Each row of a before or after table is a point. One or more steps were done to the points. Then noise was added and the rows were shuffled. The steps act on columns, c1 being the first. Name the steps. A step turns or swaps two columns, mirrors them in a line or flattens them onto one, adds a multiple of one to another, or multiplies or shifts one. Angles are multiples of 10 degrees, from the lower column toward the higher: turns from -170 to 170, lines from 10 to 170 but not 90. Use the fewest steps. Two steps may share a column if one is a turn and the other turns, adds or multiplies; they go together, in the order done. Otherwise the lowest column goes first.

Before (13 x 2)
[[-57  21]
 [-31 -18]
 [ 11  43]
 [-10  39]
 [ 23  75]
 [ 18   5]
 [ 13  -9]
 [ 23   8]
 [ 12 -27]
 [ -3 -39]
 [-15 -46]
 [ 29  -3]
 [ -3  34]]
After (13 x 2)
[[ 32  -8]
 [ 41 -42]
 [ 10 -11]
 [  3 -94]
 [ 38 -46]
 [ 33 -59]
 [-11 -68]
 [ 17 -85]
 [ 30 -76]
 [ 18 -15]
 [ 43  24]
 [ 47 -53]
 [-38 -26]]
Steps: shift c1 by 20; shift c2 by -50

Before (12 x 6)
[[ 27  -1  21  14  15   8]
 [ 34   3 -23 -13   8 -13]
 [ -6 -24 -21  12   2   1]
 [  5  -3 -33  17  -4   1]
 [ 18  20  34  23  11 -15]
 [ 28   3   6  21 -22   4]
 [ 33   1  33   1  -7 -14]
 [ 24  -1 -21  -7   1 -11]
 [  3   1 -12 -11 -22  11]
 [-16 -32 -13   5  -9   2]
 [ 16   4  12   4  19  -3]
 [ -9 -22 -25   6   0  -4]]
After (12 x 6)
[[-17 -10 -15   5  27 -11]
 [ -4  12   3  17 -19 -10]
 [-12 -72 -10  -6  15 -11]
 [  7  -4 -20  25   9  -8]
 [-14  -3  16  27 -21  -7]
 [ -7 -66 -17  -8  18 -10]
 [ -1   3   5  33 -27  24]
 [ 13  10 -24  34   6 -13]
 [-21   9   6  29   7  21]
 [ -6 -96  -4 -17  14   1]
 [ 11   2   3   2  25  11]
 [-23  60   5  18 -38   9]]
Steps: turn c1 and c4 by 90 degrees; multiply c2 by 3; turn c3 and c6 by -60 degrees; turn c5 and c6 by -120 degrees

Before (12 x 12)
[[ 42  -6 -38  34   2   6  -8  -7  18 -67   3   7]
 [-13  -4 -16 -26   6  -3   9  13   9   8   0 -36]
 [-11 -15   0  95   3  -5   6 -11   1  11 -11  -3]
 [-15   2 -16   0   2   2  -6   4  -2   5  22  15]
 [-13 -18 -15 -23  -8 -33   3 -16  -6  12   8 -39]
 [-15  -6   5 -16 -13  14  -7  -6  -3  17 -12  14]
 [-15 -25 -29 -29  14  11 -11  -3   3   8  -6  16]
 [-17 -23   8 -10   8  12 -21  -3  14   3  12   6]
 [  9 -29   1  -8   0  -2   1  10   0  22   5  11]
 [  3  -4   3 -29  26   4  -4 -14  -3  18   4   7]
 [ -5   4 -20 -29   5 -19  -2  -7  44  12   7   4]
 [-10 -17   4 -13  13 -17   6   4  -3 -11  -6  13]]
After (12 x 12)
[[  5  10  13 -14   4 -16  66  17  -3 -14  -2 -13]
 [ 32  -4  20  34 -31  19  52 -27  19 -64   5  13]
 [ 10   6  29 -29 -22   9  50  27   5   9  -5   1]
 [  9  -9 -10 -21   2 -34  63  23  -7   7  -4  41]
 [  6  -6   3  89   2  -7  66  20   1  10  16   4]
 [ -3  -3 -10 -17  -9  12  52  17  -3  18  -3 -15]
 [-12   3  12   3 -18   1  54   9  -1   5   1  -5]
 [ 24  20   2  -8  -4  -6  60   9   0  21  -3 -10]
 [  6   5   4  -7   7  12  39  27  13   5  -2  -9]
 [ -9  13   3 -24   7  -5  69   9   9   8  -4  39]
 [  8 -12  22 -27  12   1  56   3  -3  19  -5  -8]
 [ -4  -8  14 -27 -14 -21  58   2  43   8  -5   7]]
Steps: turn c2 and c8 by -110 degrees; turn c1 and c8 by -50 degrees; turn c3 and c12 by -150 degrees; turn c3 and c5 by -60 degrees; flatten c4 and c11 onto the line at 10 degrees; turn c6 and c10 by 10 degrees; shift c7 by 60

Before (11 x 20)
[[ 19  12 -12 -23  -9  -4   1  14   6  -5  13  -6 -11 -11   4  -4   0  -3
    0   7]
 [ -4   1 -11  -4  -9  -4   1 -27  31 -12  -4  -4   8 -14  -7 -10   0  -3
   -3  -2]
 [ 12  16 -10   1   1  28  -3   1  10  -4 -17  -7  -9 -18 -14 -14  -9 -18
    5  16]
 [ -7   0  17   1  11  -6 -14  -3  12   6  13   0  -3  -2 -11 -26  -9  -4
   -7  38]
 [ 14   6  -5  -1 -19   2  19  -5 -14   3   9  12   8  -5 -26 -13 -11   3
    6   6]
 [  7   0   6 -25   2  12  11  -6  24 -13  19   4  -7  -8   1 -10  -4  -9
   -1   1]
 [ -2  -2 -14   3   5   3  -7 -10  10  16   6 -10 -14 -11   2  -9   8   7
    4  11]
 [-20  -6  14   5  13  21  -6   5  17 -12   1   5   0   2 -27 -15  27 -21
    4  10]
 [ -8  13 -18   2  -9 -14  18   5 -14  16  16 -13   8   0 -12  -5 -20 -11
   -8   5]
 [-29  -1  13 -13  12  -8 -20   8   6   9  -3   3  -7 -10   5  -9   3   1
  -10  -3]
 [  9  -6   7  10   3  -7   2  -9  11  10 -24   2   6  -2 -30   8   5  -3
   -2  18]]
After (11 x 20)
[[ 17  16  -4  -1 -23   3   6  -5  -9   4  -3  12   8  -4 -25   3 -23   3
    7  16]
 [  3 -10  17  -1  -8  -9 -10  -3   5   6  15   1  -2  -1 -10 -27 -17  -3
   -7  94]
 [ -6   1 -10  -4 -12  -5   0 -26  28 -11  -1  -6   8 -15  -8  -2   2  -2
   -2  -5]
 [ -8  -2   6  10   9  -7   7 -10  10  11 -24   1   5  -1 -30   5   9  -3
   -2  46]
 [  3  -8 -14   2  -1   3  -3 -10  15  17   5 -10 -15 -11   3 -10  16   8
    5  28]
 [  5  20 -17   2 -10 -14   2   5 -21  17  17 -13   9   1 -12   4 -40 -11
   -8  12]
 [ 19   7   6 -26  -6  12   8  -5  22 -14  10   3  -7  -8   1 -10  -8  -8
   -1   1]
 [-14  -9  15   6   0  22   1   5  22 -12  14   6   1   2 -26 -21  54 -21
    5  24]
 [-24 -16  13 -13   4  -9 -13   7  -2   9  17   3  -6 -10   5 -15   7   0
   -9  -8]
 [ 23   9 -12 -23 -10  -4  -9  14   6  -5  -1  -6 -11 -12   4   2  -1  -2
   -1  17]
 [ -1   7  -9   0 -10  28 -14   0  15  -4 -21  -7  -9 -18 -14 -12 -18 -20
    5  41]]
Steps: turn c1 and c11 by -40 degrees; turn c2 and c7 by -50 degrees; turn c5 and c16 by -40 degrees; add 1 times c19 to c9; multiply c17 by 2; multiply c20 by 2.5

Before (11 x 48)
[[-39   4  18 -20   5 -25 -19  16  37  18 -24 -14  20  34  -8   4  24 -12
  -15  59  33  -6 -29  -9  14 -18  27  -9 -17  16 -25   4  18 -16  -8   6
   27  25 -17  11   9 -16   8  21   6  -7 -16  -8]
 [  7   3  16   8  -4  -7   2 -11   0  -9 -25  21   0  14 -27 -21  32  27
   24 -17 -29  -5  13  -8  -2 -14 -10   3 -56   3   5   3 -26  19  44  41
    2  10  15 -21  -9   2  19  -6 -17  -3  -1 -21]
 [ 15   4  12  -3  11 -15  15  -9   6  -9 -11  29  16  10 -15 -35  13 -21
    6  -2  -7 -51 -13   3 -10 -24 -16  -6 -24  -3  19  12   5  -5  55  34
  -11  -3  -7 -14   2  -1  25 -23   5  18  14 -16]
 [ -9 -23  -2 -25  -5 -10  -7  33  14  33  -3   2  16  24 -31 -10   2  -2
  -22  15  22 -12 -21 -27  16 -29  28 -10  -1  11 -26  14  32   6 -12   9
   -8  30   6  18  -2  14   8  -2 -11  -8 -22   2]
 [-36 -39   4 -16 -24  -8 -39 -25  -9 -39  16  22 -41   3   9   8 -50  15
   10 -26  -7  10  28  -5 -11  17  18  -7   0  -5  22   3  -3 -10  14  -6
    5   9  23  18 -12  -9  20   1  31  27   4 -24]
 [ -9 -51  -6  -6 -11  -4 -46 -24  -3 -36  14   1 -36   1  10   0 -23  14
    3 -29 -20  21  32   8 -30   4 -18 -27  21 -17 -20   4 -24  11  20  13
   -4   2  17 -13 -13  -1 -26   8  11  16  13  -7]
 [ -9 -85 -11 -10  -5  10 -47 -21  -5 -35  12  25 -47  20  12   7 -19  16
   16 -39  23  27   2  -9 -24  25   3  -1  13 -24   1 -25  12  14   0 -16
   12   4   0  16  -9  16   2   6 -30  12 -25  -2]
 [-17 -56  -7 -20 -18  16 -53 -20   2 -43   7  18 -53 -31  13  11 -14   7
   10 -13   1  19   1 -12 -17 -14  26  -5  10  -5  23  -5 -13  -2  32 -11
   -8  -1  28  10   3 -14   6  21  14   9  -1  -3]
 [  2  14  22  -2  21   6  21 -13   9   2 -16  30  33   0 -14 -15  52  25
   14 -14 -25   1  23  -1 -24 -27 -24  -7  -1  -3   3   6 -31  18  35  18
   20  10  22  -2   0  -1  26 -23  -2   8  -2 -35]
 [-25 -17   0   8  -1   0 -10  11  27  54   7 -19   5  24  -3  30  32 -22
  -22  41   8 -15 -14 -39  24  -1  20   7  14   3 -28   7  25   0 -27  27
    2  27 -25   9  -8 -13  -1  11  14 -17   6 -20]
 [-26 -13  -2 -12   0 -29  12  28   5  36   1  14   4  22  -7  21  18 -19
  -21  38   8 -33 -12 -23  21 -21  18  -5 -25   3 -25   2  11  -6   9 -14
   23  24 -18  28  15  -3 -11  11   5 -19 -13   6]]
After (11 x 48)
[[  1  13  21   8  22   6   4 -12   8   1 -16 -30  32  -1  16 -14  52  25
   14 -12 -24   1  69 -10  -6 -26 -24  -7  -1  -2   4   6 -32  18  41  17
   19  10  21  -3   3  -1  27 -23  -1   2  -3 -35]
 [ -9 -50  -7 -25 -10  -3 -13 -25  -3 -36  14  -1 -35   0  28  -1 -23  13
    4 -29 -20  22  96 -17 -19   4 -19 -28  20 -18 -19   4 -23  11  -6  14
   -3   4  17 -13 -13  -1 -27   8  11  -5  13  -9]
 [ 14   4  12   3  13 -15   3  -9   6  -9 -12 -29  16  10  32 -34  13 -19
    6  -2  -7 -51 -41 -19 -14 -24 -15  -4 -24  -4  18  13   4  -5  54  34
  -11  -3  -7 -14   4  -2  25 -25   4   0  15 -16]
 [-25 -14  -3  -3   1 -30  -3  29   5  37   0 -13   5  21   0  20  17 -20
  -21  37   8 -31 -36  22  16 -21  17  -5 -25   2 -26   2   9  -7  17 -14
   24  25 -18  28  15  -2 -12  11   6  18 -12   6]
 [-36 -39   3 -29 -23  -9 -15 -24  -9 -39  15 -20 -40   2  21   9 -52  16
    9 -27  -5  10  84 -27 -20  17  17  -9  -1  -6  21   2  -4 -10 -10  -5
    4   8  23  17 -12  -9  21   0  32   9   5 -23]
 [-15 -57  -7 -38 -19  16 -21 -21   0 -44   6 -17 -54 -30  41  11 -15   9
   11 -12   0  18   1  -8 -19 -14  28  -5  10  -3  24  -4 -13  -3  -8 -11
   -8  -1  27  11   3 -13   6  21  13  13  -1  -2]
 [ -8 -84 -11 -28  -7  10 -16 -21  -5 -34  11 -25 -46  20  13   8 -18  16
   16 -39  23  26   4 -12 -11  25   3  -2  12 -25   0 -26  13  12 -19 -15
   12   3   0  17 -10  17   2   7 -30  11 -25  -2]
 [-24 -17   0   1  -1  -2   0  12  25  55   7  20   4  24 -27  30  30 -22
  -22  41  10 -15 -43  25  25  -2  19   7  15   2 -29   7  25  -1  -8  27
    3  28 -26   8  -9 -15   0  11  14  35   5 -20]
 [-39   4  17 -24   5 -24 -13  16  37  18 -24  15  21  34 -14   4  25 -12
  -16  59  33  -4 -87   8  -1 -18  28  -8 -18  15 -25   4  17 -16  10   8
   27  24 -16  12  10 -16   8  21   6   6 -15  -8]
 [  7   3  16   6  -5  -7   5 -11   0  -8 -25 -20  -1  14   9 -19  34  24
   24 -17 -28  -7  40   4  18 -14 -11   3 -57   2   6   4 -26  19  69  41
    3   9  16 -21  -6   2  18  -6 -17   8  -1 -21]
 [ -9 -24  -2 -23  -6  -9 -13  33  14  34  -3   0  13  25 -41 -10  -1  -3
  -22  16  22 -12 -63  13  21 -29  29  -9   1  12 -26  15  32   6  48   7
   -8  31   5  16  -1  14  10  -3 -14  25 -23   1]]
Steps: flatten c4 and c7 onto the line at 30 degrees; multiply c12 by -1; multiply c15 by 2; turn c15 and c35 by -60 degrees; multiply c23 by 3; mirror c24 and c46 in the line at 130 degrees; add 1 times c34 to c25
